Every row gives one point. Each copy is the shape, with its points in the same order, turned, moved and blurred by noise. Is it also mirrored, or only turned?

Shape (7 x 2)
[[ 1.81 -3.29]
 [ 0.87 -2.02]
 [-2.55 -0.38]
 [ 1.23  0.81]
 [ 2.53  2.13]
 [ 2.13  2.28]
 [ 0.67  1.95]]
Copy 1 (7 x 2)
[[ 0.39 -3.73]
 [ 0.41 -2.57]
 [ 2.19  0.79]
 [-2.02 -0.44]
 [-3.89 -0.41]
 [-3.74  0.67]
 [-1.72  0.63]]
Copy 1 is: mirrored
Copy 2 (7 x 2)
[[-1.23 -2.61]
 [-0.63 -1.24]
 [-1.41  2.51]
 [ 1.86  0.03]
 [ 3.71 -0.10]
 [ 3.55  0.11]
 [ 2.59  1.24]]
Copy 2 is: only turned
Copy 3 (7 x 2)
[[ 1.81 -2.74]
 [ 1.15 -1.38]
 [ 1.29  2.54]
 [-1.56 -0.28]
 [-3.31 -0.66]
 [-3.27 -0.21]
 [-2.31  0.74]]
Copy 3 is: mirrored

Shape (8 x 3)
[[-1.85  1.21 -0.27]
 [-1.32  5.15  2.12]
 [-1.04 -2.30  1.16]
 [ 1.97  1.55 -0.46]
 [ 0.27 -2.09 -1.23]
 [ 0.41 -2.46 -1.95]
 [-1.80  0.42 -1.41]
 [ 0.70  1.96 -1.64]]
Copy 1 (8 x 3)
[[-2.28 -1.91 -1.14]
 [-5.08  0.06 -4.19]
 [ 1.27 -0.88 -0.79]
 [-2.31  1.99  0.20]
 [ 0.35 -0.76  1.67]
 [ 0.60 -0.81  2.42]
 [-1.99 -2.32  0.67]
 [-3.71  0.65  0.88]]
Copy 1 is: mirrored
Copy 2 (8 x 3)
[[ 2.23 -1.40  2.03]
 [ 2.08 -5.00  4.96]
 [-0.67  1.18  1.68]
 [-0.13 -3.60 -0.02]
 [-0.21  0.39 -0.79]
 [ 0.06  0.60 -1.48]
 [ 2.46 -0.70  0.97]
 [ 1.69 -3.30 -0.11]]
Copy 2 is: only turned
Copy 3 (8 x 3)
[[-1.55 -2.34 -1.88]
 [ 1.52 -4.27 -5.25]
 [-1.69  1.82 -1.82]
 [ 1.96 -1.19 -0.37]
 [-1.41  0.62  0.46]
 [-1.53  1.23  1.29]
 [-2.14 -1.61 -0.67]
 [ 0.89 -2.66  0.23]]
Copy 3 is: only turned

Shape (10 x 4)
[[-0.63 -0.50  0.29  0.40]
 [ 2.66  1.93 -4.72 -1.08]
 [ 0.96 -1.31  0.66  0.10]
 [-0.79  1.61 -2.39 -2.97]
 [ 1.93 -1.14  3.99 -0.29]
 [ 0.42 -0.01  6.08  1.96]
 [-1.36  0.34  2.02  2.08]
 [-0.53 -2.20 -0.69 -1.39]
 [ 0.72 -1.90  0.07  1.74]
 [ 0.84  0.24 -2.24 -1.80]]
Copy 1 (10 x 4)
[[-0.92 -1.01  0.76  0.48]
 [ 0.44 -4.75 -2.44 -3.83]
 [-1.69 -0.63  1.56 -0.99]
 [ 2.33 -4.18  0.52 -0.52]
 [-1.25  2.30  3.20 -1.91]
 [-1.00  4.93  2.23  0.32]
 [-0.99  1.38  0.27  1.50]
 [-1.55 -2.90  2.39 -0.01]
 [-3.14 -0.49  0.57 -0.47]
 [ 0.30 -3.58  0.39 -1.84]]
Copy 1 is: mirrored
Copy 2 (10 x 4)
[[-0.80 -0.77  0.25 -1.08]
 [ 3.72  2.11 -3.65  1.55]
 [-1.73 -0.39 -0.58  0.37]
 [ 1.48  3.54 -0.07 -0.10]
 [-2.20 -1.86  1.94  1.92]
 [-2.95 -5.14  3.30  1.57]
 [ 0.12 -3.33  1.49 -1.16]
 [-1.71  1.80 -0.73 -0.85]
 [-1.42 -1.66 -1.39 -0.55]
 [ 1.12  1.87 -1.41  0.25]]
Copy 2 is: mirrored

Shape (11 x 8)
[[ 0.83 -1.71  0.01  4.58 -2.00  2.09  0.49  1.09]
 [-1.41  1.26  1.86 -1.98  1.04 -1.02 -1.63 -0.78]
 [ 1.93  0.64 -1.00 -1.10 -0.16  4.29  2.27 -1.37]
 [-1.81  2.95  1.27  0.95  0.46 -0.65  0.32 -0.30]
 [-1.15  0.36 -2.25 -2.05  0.11  2.01  1.62  0.49]
 [ 0.91 -2.87 -0.13  5.70  1.27  4.48  1.94  1.13]
 [ 1.12 -2.38  0.94  2.37  2.60  3.27  1.94 -0.98]
 [-2.38  2.10  2.71  0.87 -0.38  0.91 -2.51  1.71]
 [-1.05 -0.67 -0.51 -0.89 -3.48  2.67  2.25 -0.94]
 [ 2.45 -0.37  4.23  2.43  0.72 -1.34 -0.41  2.74]
 [ 1.87 -1.15  1.05  4.43  0.36  0.61 -1.66  0.77]]
Copy 1 (11 x 8)
[[-2.66 -1.64 -0.69  0.22  0.92  2.98 -2.33  1.68]
 [ 1.93 -0.08 -0.02  0.20 -1.47 -2.25  1.37 -1.42]
 [ 1.06  3.87  1.37 -0.41  2.42  2.81 -0.87 -0.15]
 [-0.26  0.05 -0.26  2.62 -0.62 -0.82  2.27 -0.22]
 [-0.36  3.06  2.15 -1.85 -0.11 -0.13  0.78  0.52]
 [-1.50 -1.91 -1.29 -0.40  2.63  4.16 -1.41  5.34]
 [ 1.72 -0.69 -0.15 -0.87  2.47  2.46 -0.52  3.53]
 [-0.93 -0.02 -2.62  1.85 -2.72 -1.14  0.10 -0.27]
 [-1.21  2.12  3.28  0.54 -0.30  1.29 -2.05 -0.13]
 [-0.48 -3.21 -3.65  1.04  2.46 -2.63 -1.53  1.28]
 [-1.67 -3.25 -2.90 -0.31  1.04  2.12 -0.43  1.33]]
Copy 1 is: mirrored
Copy 2 (11 x 8)
[[-1.92  0.60  0.95 -2.28 -0.89  4.56  0.08 -1.67]
 [ 1.31 -1.13  0.53  2.53  0.05 -2.23 -1.12  1.34]
 [ 2.23  0.52  1.58 -4.34 -0.06 -1.16  2.35  1.43]
 [ 2.08  0.60 -0.01  2.14  0.59 -0.86 -0.83 -2.00]
 [ 2.80 -0.50 -1.31 -1.78 -1.41 -0.26  2.37  1.16]
 [-1.05  3.90  1.15 -3.08 -0.84  5.58  1.04  0.86]
 [-0.13  3.19  2.92 -1.24 -1.00  2.47  1.27  2.33]
 [ 1.16 -1.09 -0.83  0.96  1.63  0.83 -3.64  0.23]
 [ 0.91 -1.20 -0.31 -4.39 -2.35 -0.71  0.14 -0.48]
 [ 0.66 -1.14  4.39  2.37  1.32  4.16 -1.35 -0.07]
 [-2.44  0.96  1.57  0.37  1.08  3.68 -0.01 -0.16]]
Copy 2 is: only turned
Copy 3 (11 x 8)
[[ 1.53 -2.79 -2.61  1.01  0.56 -1.24 -2.51 -4.39]
 [-2.23  1.90  2.55  0.09  0.93  0.77 -0.21 -0.38]
 [ 2.64  2.88 -2.76  0.86  3.75  0.04 -1.96 -1.00]
 [-0.83  1.46 -0.22  0.95 -1.64  1.32  0.68 -1.42]
 [ 2.55  1.26  0.06  2.98  1.93  1.90 -1.99  0.90]
 [ 2.93 -1.70 -3.55  3.64  0.98 -4.71 -2.34 -4.25]
 [ 1.73  0.57 -1.60  2.48  3.03 -4.39 -0.32 -2.54]
 [-0.97  1.81  2.37  0.93 -2.09  0.43 -2.11 -3.20]
 [ 3.59  0.33 -0.67  1.23  3.09  3.09 -1.22 -2.79]
 [-0.36 -0.92  0.49 -2.62 -1.69 -3.97 -1.64 -2.01]
 [-1.38 -2.34 -1.81  0.28  0.00 -2.92 -2.46 -3.26]]
Copy 3 is: only turned
Copy 4 (11 x 8)
[[ 2.31 -2.28 -3.14 -1.67 -0.46  0.56  3.40 -1.05]
 [-1.35  0.74  1.54  0.56  0.43 -2.37 -1.04  2.21]
 [ 3.15 -1.56  2.61 -0.04  3.35 -0.26 -0.35 -3.37]
 [-2.08 -1.09  0.51  1.42  1.84 -1.48  1.18  1.33]
 [ 2.26  0.69  0.41  1.91  3.52 -0.32 -0.53 -0.20]
 [ 3.57 -3.28 -0.73 -2.08  0.28  4.14  4.08 -0.98]
 [ 1.81 -1.31  2.09 -2.09  0.13  3.44  1.46 -1.25]
 [-0.85 -1.48 -0.25 -1.29  2.07 -2.71  1.54  3.72]
 [ 1.73  1.35 -0.11 -0.02  3.48 -2.03  1.95 -2.66]
 [-2.40 -3.64 -2.00 -3.11 -1.15  0.26 -1.51  1.14]
 [ 1.30 -3.25 -1.20 -1.73 -2.58  0.18  1.87  0.41]]
Copy 4 is: only turned

Shape (15 x 9)
[[-0.09  2.85 -0.39 -1.96 -3.35 -0.94 -1.01  2.57  0.24]
 [ 1.06 -0.79  0.95  1.86  0.99 -2.25 -1.39 -1.62  3.58]
 [-1.99 -1.04 -1.09  2.46 -2.22  0.51 -0.15  1.37 -1.09]
 [-2.18  3.06 -3.21  0.46  0.79 -1.05  0.39 -0.29  1.96]
 [-1.57  2.58 -0.22 -2.01 -1.07  2.06  1.37  4.40  0.20]
 [-1.71 -0.81  1.13  0.13 -0.58 -0.60  0.44  2.77 -0.33]
 [-0.62  0.53 -2.38 -3.48  1.65  0.06  0.90 -3.16  0.43]
 [-2.67  3.07  2.83  2.04 -4.30 -0.62  0.71  1.03  1.89]
 [ 0.35 -3.31 -1.57 -0.27  0.97  0.84 -1.90 -6.00  1.72]
 [-0.46 -1.58  0.63  0.68  1.64 -1.02 -1.76 -5.05  1.50]
 [ 2.10 -0.53  0.71  1.77  2.37  0.89 -1.51 -4.52 -1.56]
 [-0.92 -1.96  1.62  0.68  0.79 -2.50 -0.22 -3.35 -1.60]
 [ 0.16  1.07  1.11  0.91 -3.18  0.54  4.50  3.13  0.59]
 [-1.49  0.81  0.17 -0.61 -2.67  0.43  1.40  2.70 -0.19]
 [-1.48 -1.14  2.04  0.12  1.85  1.20 -1.38 -2.81  0.81]]
Copy 1 (15 x 9)
[[ 1.13  4.21 -0.10  2.35 -1.00  1.49  0.06 -0.23 -3.55]
 [ 1.18 -4.15 -0.85  0.54 -2.11  1.75  0.12  1.56 -1.74]
 [-0.11  0.99  0.72 -0.46  0.15  2.77  1.17 -3.73 -1.26]
 [-1.10 -0.33  3.71  2.54 -2.96  1.79 -1.63 -0.93 -2.57]
 [ 1.00  4.07  1.37  3.31 -2.23 -1.73  1.40 -2.74 -2.14]
 [-0.24  1.54 -0.51  0.50 -1.86  0.21  2.42 -1.50 -0.44]
 [-2.15 -0.58  4.65  1.77  0.78 -0.56 -0.10  2.65 -1.95]
 [-1.00  0.97 -2.73  1.17 -2.85  0.90 -0.11 -3.51 -5.75]
 [-0.15 -5.02  3.64 -1.53  2.49  1.25  1.00  2.43 -2.73]
 [-1.00 -4.39  1.47 -1.75  0.12  0.84 -0.22  2.17 -2.31]
 [ 0.25 -3.46  1.10 -2.05  2.32 -0.89 -2.53  1.04 -0.01]
 [-3.29 -2.02 -0.43 -2.11  0.56  0.93  0.30  1.54 -0.60]
 [-0.72  1.50 -2.20  4.53 -0.08 -0.30  1.71 -3.75 -1.75]
 [-0.42  2.86 -0.26  2.01 -0.61  0.57  1.94 -2.71 -2.56]
 [-0.19 -2.55  1.56 -2.44 -0.52 -1.61  0.79  0.41 -2.41]]
Copy 1 is: mirrored
Copy 2 (15 x 9)
[[-1.10  0.80  1.60  0.37  0.27  0.46  0.90 -0.11  4.80]
 [ 1.61  2.72 -1.35  0.48 -0.93  2.33  0.16  4.02 -1.29]
 [-1.33 -1.98 -0.35 -1.41 -0.93 -2.26  1.26  2.09  0.31]
 [ 1.24 -1.80 -1.77 -1.28 -0.03  2.83 -1.73  1.52  2.90]
 [-2.07 -0.85 -0.90  1.40  1.66 -0.72 -1.58 -2.26  3.37]
 [-0.42 -0.58 -1.47  1.77  0.11 -1.39  1.35 -0.10  0.86]
 [ 5.08  1.35 -1.28 -2.21 -0.83  1.21 -1.61 -1.67  2.47]
 [-2.43 -0.47  0.05 -0.33  4.52  1.18  1.90  2.16  1.28]
 [ 4.31  3.26 -2.15 -4.52 -2.40  0.14 -0.44  2.65 -1.34]
 [ 3.13  2.67 -2.95 -2.59 -1.69  2.33  1.18  2.55 -1.84]
 [ 1.50  2.34 -0.20 -3.30 -3.66  2.22  0.56 -0.53 -3.81]
 [ 3.22  0.52 -1.23 -1.22 -2.00  1.04  3.69  0.44 -1.89]
 [-0.78 -1.88  2.68  1.36  3.67 -2.31 -0.13  0.26  0.36]
 [-0.73 -0.55  0.23  0.17  1.46 -2.02  0.49 -0.16  2.27]
 [ 0.93  2.08 -3.74 -1.69 -1.00  0.86  1.26  0.49 -1.96]]
Copy 2 is: mirrored
Copy 3 (15 x 9)
[[-0.18 -0.51  1.83 -2.79 -0.01  1.71  1.55  0.03 -2.33]
 [-0.40 -2.35 -3.13  3.25 -0.36 -0.36 -0.49  2.72 -1.37]
 [-3.27  2.18  0.27 -0.57 -1.45  0.47 -1.88  0.49 -0.86]
 [ 2.14  1.84 -2.71  0.70 -0.83  2.47 -0.24 -1.12 -1.39]
 [ 0.64  0.92  0.32 -5.13 -0.10  0.79 -0.41 -0.96  0.94]
 [-1.95  0.26 -0.42 -1.86 -1.62 -1.49 -0.35 -0.11  0.10]
 [ 3.15 -0.80  0.26  2.73  0.56  0.94 -2.18 -3.11  0.78]
 [-1.65 -0.62 -1.85 -3.67 -0.71  0.16 -1.85  0.91 -5.48]
 [-0.76 -1.63 -0.81  6.68  2.21  0.81 -4.06 -0.34  0.59]
 [-0.04 -1.52 -2.01  5.36  1.24 -1.43 -2.75 -0.05 -1.41]
 [ 1.43  0.64  0.45  4.93  1.66 -2.69 -3.72  2.48 -0.63]
 [-0.80 -0.83  0.02  3.95 -1.35 -3.46 -2.37 -0.75 -1.81]
 [-0.27 -0.88  0.38 -4.47 -3.62  0.81 -3.04  1.47 -0.79]
 [-1.21  0.04  0.81 -3.33 -1.43  0.45 -1.24 -0.44 -0.80]
 [-0.41 -0.75 -1.92  2.33  2.09 -2.52 -3.22 -0.19 -0.20]]
Copy 3 is: only turned
Copy 4 (15 x 9)
[[ 2.95  3.57  0.46 -0.13  3.31  0.25  0.57  1.21 -1.75]
 [-2.90 -1.67  1.03 -1.00  2.69  0.82 -1.37  0.49  2.17]
 [ 3.71 -0.27 -1.75 -1.40  0.21  1.61 -0.15  0.01  1.08]
 [-1.00  3.38 -0.29  0.22 -1.11  1.43  1.49  1.56  2.62]
 [ 3.26  1.76  0.91  2.20 -0.83 -0.74  1.52  2.81 -2.37]
 [ 2.58 -0.70  1.38 -0.09  0.13  2.13 -0.57  1.22 -1.36]
 [-2.28  3.18  1.70  1.08 -1.90  0.21 -0.02 -2.99  0.44]
 [ 3.49  2.37  2.87 -2.43  1.72  0.36 -0.60  3.95  2.73]
 [-3.62 -0.05 -0.25 -0.77  0.08 -0.17 -3.76 -5.48  2.72]
 [-3.25 -0.76  1.69 -0.27  0.83  1.70 -2.52 -3.51  3.65]
 [-1.46 -2.25  0.84  1.37  1.08 -0.55  0.33 -4.91  4.38]
 [-0.47 -1.16  3.03 -1.02  0.63  3.56 -0.40 -3.78  2.18]
 [ 3.24 -0.44  1.68 -2.37 -0.60 -1.50  1.76  3.24 -1.62]
 [ 3.69  1.38  1.09 -0.99  0.15  0.39  0.20  1.14 -1.11]
 [-0.74 -1.00  2.66  1.53 -0.07  0.10 -3.33 -2.17  2.75]]
Copy 4 is: mirrored

Shape (15 x 12)
[[ 1.97  2.31 -0.66  1.88 -0.18  1.10 -1.71 -3.00 -2.33 -4.80 -0.46  3.21]
 [-1.93 -1.53 -0.25 -0.30 -2.79 -0.11  1.40  0.69 -0.11  4.25  0.70  1.67]
 [ 0.82  1.82 -2.29 -0.03  1.36  3.01 -1.16  1.26  0.28 -3.21  0.98  1.76]
 [-0.01  0.17 -1.45  0.41 -1.50  4.42 -0.41 -1.87 -1.49 -4.90 -0.31 -0.80]
 [-0.58 -1.43 -0.81  3.14  1.72 -0.75 -0.99  0.04 -1.48  3.98 -0.28 -2.25]
 [-2.66 -0.20  0.78 -0.18  0.20 -0.03  2.49  0.21 -3.84  3.63  3.52 -0.98]
 [ 1.94  3.05 -0.54  1.71  0.71  6.77 -0.66 -2.31 -0.77 -3.30 -1.68  1.60]
 [ 0.60 -3.15 -0.93  2.01  2.03 -1.72  3.01 -2.11  1.28  2.68  2.21 -2.08]
 [-0.37 -0.39 -0.06 -3.12  1.22 -2.14  2.90 -0.08 -1.64  5.15 -0.16 -1.59]
 [ 2.04 -0.30 -0.90  0.74 -0.23  1.78 -1.41  0.89 -2.07 -3.82 -1.15 -0.40]
 [ 3.14  0.07  1.68  2.06  0.98  3.96 -0.16  0.75 -1.45 -4.01  0.37  2.02]
 [-3.22 -2.24  1.13  0.22  3.19 -0.47  0.15 -0.86 -0.14  0.66 -0.34  0.09]
 [-0.83 -0.48 -2.02  1.48  2.63 -1.56 -0.66 -0.42 -0.08  2.05  2.88 -1.42]
 [-2.42  2.21  1.57  0.88 -0.98 -1.75  2.81  1.33  0.31  2.03  0.32 -1.84]
 [ 0.59 -0.62  1.88 -0.35  0.64 -0.12 -2.41 -1.61  0.80  1.63  2.42 -1.96]]
Copy 1 (15 x 12)
[[ 2.16  2.32 -3.78  1.88 -0.79  4.00 -3.31  0.82 -3.17  1.42  0.36 -0.04]
 [-1.75 -1.41  2.55  0.46  0.98 -0.64  0.02 -0.84 -1.66 -4.31 -0.19 -1.80]
 [ 1.44 -0.30 -2.64  0.96  0.73  0.73 -4.77 -0.02  0.12  0.86 -1.78  1.00]
 [ 3.42 -0.93 -1.95  1.94 -3.87  0.48 -2.97  0.49 -1.89  1.21 -0.52 -0.19]
 [-3.25  0.41  2.40  3.36 -0.32 -2.35 -0.60  2.46  0.80 -1.53  2.65 -0.47]
 [-4.10  0.65  2.38  0.96 -2.71 -1.15 -2.43 -3.20 -1.43 -3.85  1.51 -0.05]
 [ 0.60 -1.75 -4.28  0.89 -1.93  2.42 -4.83  2.67 -3.40  3.15 -1.45 -1.33]
 [-3.19 -2.43  2.23  2.19 -1.19  1.89  0.42 -0.57  2.51 -1.86  3.13  0.70]
 [-4.00 -2.13  2.64  1.32  1.07 -2.07  0.28 -3.69 -2.01 -1.79  3.92  0.46]
 [ 2.71  0.54 -3.13  1.64 -1.00 -0.56 -1.97 -0.29 -0.03  1.76  1.14 -1.53]
 [ 1.38  0.55 -3.84 -0.61 -2.20  1.88 -3.68 -0.05  0.90  1.93 -0.61 -3.45]
 [-2.33 -0.14 -1.06 -0.33 -1.48 -1.06  0.89  1.39 -0.13 -2.13  1.49  2.39]
 [-2.26  1.18  2.00  2.53 -0.43 -0.51 -2.04  0.16  1.65 -2.18  1.47  1.96]
 [-3.59  0.92  2.07  1.96 -0.58 -0.31  1.66 -2.56 -1.20 -0.46 -1.40 -0.25]
 [-1.44  0.70  3.45 -1.42 -0.54  0.60 -1.13  1.11  0.09  0.89  1.70  1.04]]
Copy 1 is: mirrored
Copy 2 (15 x 12)
[[-2.63  1.10 -2.26  4.65 -3.45  0.21 -1.93 -1.92  2.27 -1.08 -2.16 -2.57]
 [ 1.07 -3.16 -2.48 -2.84  1.45 -2.63 -0.30  1.82  1.20  0.71  0.76  0.54]
 [ 0.59  1.60 -0.87  3.00 -0.96  0.72 -1.55 -3.34  2.80  2.67  0.54 -1.05]
 [-2.43 -1.68 -1.10  3.50 -1.49  0.76 -0.15 -5.61  1.16  0.23 -0.51 -0.06]
 [ 1.33  0.33 -0.99 -3.54  1.33 -0.23  2.71 -0.43  3.87 -2.29 -1.95  0.90]
 [ 3.22 -1.82 -0.21 -3.67  1.50 -3.55 -1.62 -1.67  0.13 -2.55 -1.00  0.16]
 [ 0.67  0.05 -3.34  5.19 -4.05  2.68  0.73 -4.15  0.62  0.22 -0.59 -0.49]
 [ 1.15  0.12 -1.85 -0.50  6.37 -1.57  1.88 -0.25  1.92 -1.79 -2.77  0.98]
 [ 3.55 -2.58  1.13 -3.12  2.63 -1.00 -0.67  2.18  0.55  0.11 -3.82  1.21]
 [-1.65 -0.49  1.34  3.22 -1.66  0.79  0.04 -2.59  3.63 -0.23 -0.40 -0.35]
 [ 0.73  0.56 -0.23  5.80 -1.98 -0.60  0.72 -2.62  2.22 -1.32  1.40 -1.12]
 [ 0.72  0.92 -0.74 -0.71  0.72 -4.17  2.18 -1.28  1.82  0.87 -3.34  1.45]
 [ 1.29  1.85 -1.13 -2.45  3.39 -0.89  0.19 -1.71  3.45 -0.48 -2.36 -1.03]
 [ 0.08  0.79  0.47 -3.20  1.50 -0.96 -0.45  0.97 -2.26 -0.54 -0.03  1.45]
 [ 0.51 -0.33  0.05 -1.18  2.03 -1.08  3.05 -1.46  1.21  0.06 -1.95 -3.93]]
Copy 2 is: mirrored
Copy 3 (15 x 12)
[[ 2.97  1.70 -2.87  1.27  0.16  2.27 -0.34 -0.39 -0.60 -5.17 -0.18  3.54]
 [-1.61 -0.62  1.48  4.16  0.14 -3.33 -0.55 -2.83 -0.16  1.04  0.71 -1.51]
 [ 0.95 -0.13 -3.88  0.26  2.62  1.88 -0.92 -2.00 -1.11 -2.18 -2.30  0.06]
 [ 2.67  0.68 -0.64  1.72  2.65  3.29 -4.51 -0.34 -0.53 -3.47 -1.24  0.51]
 [-0.36 -0.36  2.52  0.04 -2.09 -2.34  0.86  1.66 -2.21  0.26 -1.97 -1.78]
 [ 2.41  0.31  2.43  2.79  2.43 -4.24  0.97  0.95  0.33  3.06 -0.01 -1.32]
 [ 1.85  0.05 -1.58  1.55  3.67  3.52 -0.44  0.03 -1.10 -7.42 -0.92 -0.66]
 [-1.19  0.66  3.35  0.06 -1.35  1.54  1.24  0.50 -1.03  3.54  1.08 -2.18]
 [ 0.70 -2.67  3.73 -0.88  0.87 -4.18  0.87 -2.10 -0.22  2.25  2.13 -1.36]
 [ 1.22 -0.79 -1.99  0.26  1.23  1.25 -3.19  0.76 -2.51 -2.72 -0.92  1.91]
 [ 0.07 -0.05 -3.79  1.74  3.29  2.36 -0.99  2.42 -2.46 -3.44  0.60  1.18]
 [ 0.27  1.04 -0.54 -1.07 -0.77 -2.21 -1.03  1.10  1.49  0.51  0.93 -2.84]
 [ 0.31  1.33  0.94 -0.81 -0.78 -0.92  1.70 -0.26 -0.78  2.34 -2.39 -0.99]
 [-0.68 -3.34  2.04  2.17  0.78 -2.27  0.15  0.48  3.47  1.76 -0.92  0.22]
 [-2.18  2.38  2.48 -1.33  1.79 -1.35  0.06  0.35 -0.35 -0.06 -1.07  1.17]]
Copy 3 is: mirrored
Copy 4 (15 x 12)
[[ 5.20 -2.59  1.85  1.72 -3.61 -2.23  0.20  2.17  2.77  0.79 -2.51  0.41]
 [-2.19  0.32 -1.95 -0.57  2.92  0.36 -0.74  2.63  0.41 -0.57 -0.35 -1.97]
 [ 1.78 -2.64 -0.33  1.51 -4.54 -1.34  1.89  0.73 -1.30  1.19 -1.74 -2.16]
 [ 0.60 -0.62  3.50 -0.47 -4.86 -2.56  1.92  0.17  2.26  1.04 -2.12 -1.72]
 [-0.86  1.14  0.85  1.35  0.54  1.75 -3.40  0.88 -1.75  2.48  2.61  0.53]
 [-4.17 -1.95 -1.52  2.71  1.79 -0.35 -1.02  0.24  2.07  0.90  2.05 -1.54]
 [ 2.52 -2.37  2.74 -0.46 -5.06 -6.49  0.19  1.89 -0.45  0.96 -1.85 -0.52]
 [ 0.22  1.65 -0.62  0.44  0.49  1.44 -1.32 -1.21  0.72 -0.71  5.67 -2.44]
 [-2.34 -1.94 -0.57  1.39  4.56  0.65  1.59  0.67 -1.12 -0.68  3.93 -0.01]
 [ 1.71 -0.55  1.68  0.06 -3.94 -0.25  2.42  0.52  0.39  2.42 -1.65  1.15]
 [ 1.90 -1.06 -1.38 -0.15 -5.53 -3.00  0.98 -0.02  0.50  1.11 -1.41  1.89]
 [-0.79  0.35  0.47  3.20 -0.23  0.69 -1.77 -1.93 -0.99 -2.20  0.59 -0.52]
 [ 0.16 -0.87 -0.04  2.28 -0.68  2.73 -1.89  0.08 -0.34  1.32  2.91 -2.64]
 [-0.90 -2.44 -0.63 -0.38  3.87  0.02 -1.24 -2.51 -0.15  1.70  0.46 -1.69]
 [-0.87 -3.05  0.77 -0.49 -1.74  2.52 -2.40  0.45 -0.11 -1.02  1.84 -0.35]]
Copy 4 is: mirrored
